Each point is reached from the start by the listed moves, each made 0, 1 or 2 times, or once backwards (-1), plus a little noise. Is the number of moves made odd or even? Then give how often each move was made.

Moves:
(1): [ 0.37 -0.21  0.02  0.02]
(2): [ 0.05  0.22 -0.21  0.09]
(3): [0.11 0.25 0.30 0.01]
Start: [-0.18  0.15  0.05  0.11]
Points:
[ 0.54 -0.05 -0.62  0.33] => odd (2, 2, -1)
[0.36 0.20 0.86 0.05] => even (1, -1, 2)
[0.51 0.89 0.24 0.34] => odd (1, 2, 2)
[-0.22  0.11 -0.45  0.18] => even (0, 1, -1)
[ 0.00  0.87 -0.08  0.30] => odd (0, 2, 1)

Moves:
(1): [ 0.41  0.01  0.09  0.18  0.02  0.03  0.02  0.13  0.15 -0.10 -0.04]
(2): [ 0.10  0.26 -0.05 -0.03 -0.07  0.10 -0.06  0.12  0.17  0.14  0.00]
(3): [-0.18 -0.08  0.42 -0.12  0.11 -0.11  0.00 -0.05  0.23  0.06 -0.07]
(4): [ 0.04 -0.06  0.09  0.26 -0.25 -0.12  0.10 -0.05 -0.08  0.18 -0.13]
(5): [-0.03  0.07 -0.03  0.38  0.28 -0.11 -0.11  0.07 -0.09 -0.06  0.01]
(6): [-0.10 -0.09  0.13  0.10  0.03  0.34  0.06  0.16 -0.01  0.02  0.12]
(7): [ 0.17  0.11 -0.03 -0.03  0.13 -0.10  0.50  0.10  0.06  0.06 -0.07]
(8): [-0.03 -0.13 -0.18 -0.13 -0.08 -0.05 -0.04  0.50  0.11  0.13 -0.09]
Start: [ 0.44  0.10 -0.17  0.12 -0.10  0.20 -0.10  0.01  0.01  0.09  0.07]
Points:
[ 1.41 -0.04  0.17  0.71  0.30 -0.78  0.86  0.66  0.44  0.16 -0.54] => even (2, -1, 1, 1, 1, -1, 2, 1)
[ 0.96  0.79 -0.20  0.03 -0.05  0.36 -0.82 -0.32  0.42 -0.10  0.17] => odd (1, 2, 0, -1, 0, -1, -1, -1)
[ 0.11  0.02 -0.13 -0.82 -0.27 -0.32  0.43  0.21  0.35  0.46 -0.22] => even (-1, 0, 1, 0, -1, -1, 1, 1)
[ 1.12  0.45 -0.06 -0.16 -0.07  0.20 -0.88  0.73  1.01  0.08 -0.11] => odd (2, 2, 1, -1, 0, -1, -1, 1)
[ 0.29  0.59 -0.29  0.62 -0.48  1.09  0.04 -0.07 -0.23  0.49  0.39] => even (-1, 2, -1, 1, 0, 2, 0, -1)
[ 0.56  0.43 -1.05  0.12  0.03  0.11 -0.96  0.54  0.00 -0.03  0.12] => odd (0, 1, -1, -1, 1, -1, -1, 1)

Moves:
(1): [ 0.19  0.09  0.16  0.11  0.21 -0.13 -0.12 -0.06  0.24 -0.17  0.14  0.18
  0.11  0.04]
(2): [-0.16  0.33 -0.12 -0.21 -0.19  0.11  0.14  0.25  0.10  0.00  0.07 -0.02
  0.26  0.05]
(3): [-0.32 -0.31  0.27  0.12 -0.10 -0.24 -0.02  0.07  0.11 -0.15 -0.05  0.11
  0.18 -0.47]
(4): [-0.21  0.12 -0.04  0.60 -0.02 -0.02 -0.24  0.01  0.06  0.05  0.16 -0.09
  0.06  0.03]
(5): [-0.04  0.08  0.08 -0.07  0.23  0.05 -0.08  0.00 -0.18  0.02  0.01  0.01
  0.00 -0.09]
(6): [ 0.51  0.06  0.26 -0.08 -0.27  0.31  0.01 -0.22 -0.06  0.40 -0.11 -0.10
  0.17 -0.14]
(7): [-0.01  0.02 -0.11  0.01  0.11  0.03  0.45 -0.05 -0.21 -0.01  0.08 -0.14
  0.10  0.03]
(8): [ 0.11 -0.09 -0.08  0.16  0.06  0.28  0.06  0.23  0.01 -0.09  0.03  0.13
 -0.04 -0.03]
(9): [-0.15 -0.02 -0.13  0.01  0.12  0.11  0.11  0.01  0.34  0.19 -0.05 -0.14
 -0.07 -0.04]
(10): [ 0.16  0.02  0.14  0.14  0.02 -0.12  0.09  0.00 -0.06  0.45  0.22  0.40
 -0.22  0.06]
(11): [-0.14 -0.02 -0.17 -0.21  0.04  0.25  0.01 -0.18  0.07 -0.14  0.46 -0.13
 -0.14 -0.09]
(12): [ 0.06  0.17 -0.30  0.03 -0.01  0.04  0.00 -0.28  0.20  0.09 -0.21  0.32
  0.01 -0.07]
(13): [-0.19 -0.16 -0.11  0.05  0.11  0.23 -0.02 -0.22  0.16  0.23  0.08  0.32
  0.40  0.24]
(14): [-0.14  0.03  0.26  0.07  0.01  0.18  0.05 -0.15  0.06 -0.09  0.02  0.07
 -0.19  0.16]
Start: [ 0.19  0.39 -0.12  0.04 -0.04 -0.47 -0.18 -0.30 -0.13  0.22  0.04 -0.21
 -0.01 -0.01]
Points:
[ 0.60 -0.14  0.18 -0.37  0.63  0.23  0.08 -1.10 -0.61  0.74 -0.70  0.03
  1.09  0.12] => even (0, -1, 0, -1, 2, 1, 1, 0, 0, -1, -1, 0, 2, 0)
[ 1.05  0.63  0.01  0.80  0.56 -0.43 -1.15 -1.13  0.78  1.04  0.66  0.52
 -0.16 -0.50] => even (2, -1, 0, 1, 1, 1, -1, 0, 1, 1, 1, 1, 0, -1)
[ 0.19  0.17 -0.47  0.37 -0.36  0.45  0.17 -2.27  0.34  1.93  0.55  0.15
  0.18 -0.82] => odd (-1, -1, 1, 1, 0, 2, 1, -1, 1, 1, 2, 2, 1, 0)
[ 0.48  0.12 -0.12 -0.03  0.68  0.07  0.02 -0.75  0.62 -0.40 -0.08  0.57
 -0.88 -1.00] => odd (1, -1, 1, -1, 1, 0, 0, 2, 1, 0, 1, 2, -1, 1)
